Every row gives one point. A path goes straight from each point to the next, and from the last back to the first. The post is the endless flat space through its rows: a point in 2 columns, a line in 3, a plane in 4, and so on, so that a path can go around it. How many times does the path go around the post? Going back the other way cancels.

Post (2 x 3):
[[  3  13  -9]
 [ 26 -26   6]]
Path (33 x 3):
[[ 32 -31  -3]
 [ 54 -37  14]
 [ 24  21  14]
 [ 25 -23  36]
 [ -1 -14   5]
 [ 21 -29  -1]
 [ 52 -60 -11]
 [ 14  25  -9]
 [  7  34  11]
 [  1   7   6]
 [-19  -8 -23]
 [ 18 -20 -20]
 [ 13  12 -12]
 [  9  24  -8]
 [ 13  10  20]
 [-20  27 -12]
 [  2 -10  -9]
 [  2 -34  11]
 [ 27 -29  24]
 [ 43 -12  21]
 [ 12  21 -19]
 [ 12 -18 -22]
 [ -9 -17 -11]
 [ 19 -29  15]
 [ -4  43   1]
 [ 38  13   9]
 [ 29 -15  -3]
 [ 20 -36 -20]
 [-20  20 -20]
 [ 17 -23  13]
 [  7  21  14]
 [ -8 -26   7]
 [ 20 -33  -2]]
Times around: 1

Post (8 x 9):
[[  2  -2 -11   2  33  14   1 -17 -13]
 [  4 -14  12  -5 -24   3 -11  -9   9]
 [-20  -2  35   1  -2   9  -6  36 -44]
 [-13 -26   0   3   7   9 -20 -11  24]
 [ 10  -1   9  18  23  -3  14   0   6]
 [  3  10   8  10  -3  -5 -21   4  -8]
 [-40 -22  -4   1   8   0   0  18  -7]
 [-25 -33  15   2 -14   4 -20  -5 -21]]
Path (27 x 9):
[[-12 -46  29 -10 -26  -5  26 -16   7]
 [ 23   4  12  -5  10   3 -11  10  22]
 [  3  -9  15 -12   7   0   1   1 -37]
 [-25   0  60  -1 -26   7 -50  27 -10]
 [-26  18  30  20  24   8 -24  26 -47]
 [  4 -15  20  10  -9 -17  13 -12  11]
 [-24 -29  45  -4  -3  20 -31   6  -5]
 [-12 -28  13   8  47  21 -31 -21 -30]
 [  1  -5  -1   5  22  -3   8  11 -34]
 [ -3 -26  17  23   3  12 -13   5 -23]
 [-37 -19   4  22  -4  -1  -3   2  -9]
 [-33 -21   9  -3  15  13 -25  -5  27]
 [  8   0 -12  -3   7 -16 -13 -23  32]
 [-11 -41  20  -6  -5 -13  18  31 -24]
 [-46 -17 -23  -7  16  22 -16  18 -54]
 [-33  38 -49   8   6  -3 -33  -1  -8]
 [-26 -25 -12  14  39  20 -17  -8 -28]
 [-28 -21  20  33   4 -12   9   9 -10]
 [-20 -13  11  26  -9  -1 -27 -16   5]
 [-21 -23  20   4  13  17  -6 -11 -12]
 [-12 -12  19   8  17  -5 -11   0  -8]
 [  6 -22  39  10   0 -14  -4  17 -10]
 [ 14  19 -21  24  10 -28 -15  26   3]
 [-27   2 -23  12   7  11 -43  12   5]
 [  3 -15   0  13   0 -11 -12  31  -1]
 [ -5 -19 -23  -5  38  -3 -11 -15 -12]
 [-57 -54   1 -18  36  24 -11 -10 -15]]
Times around: 2
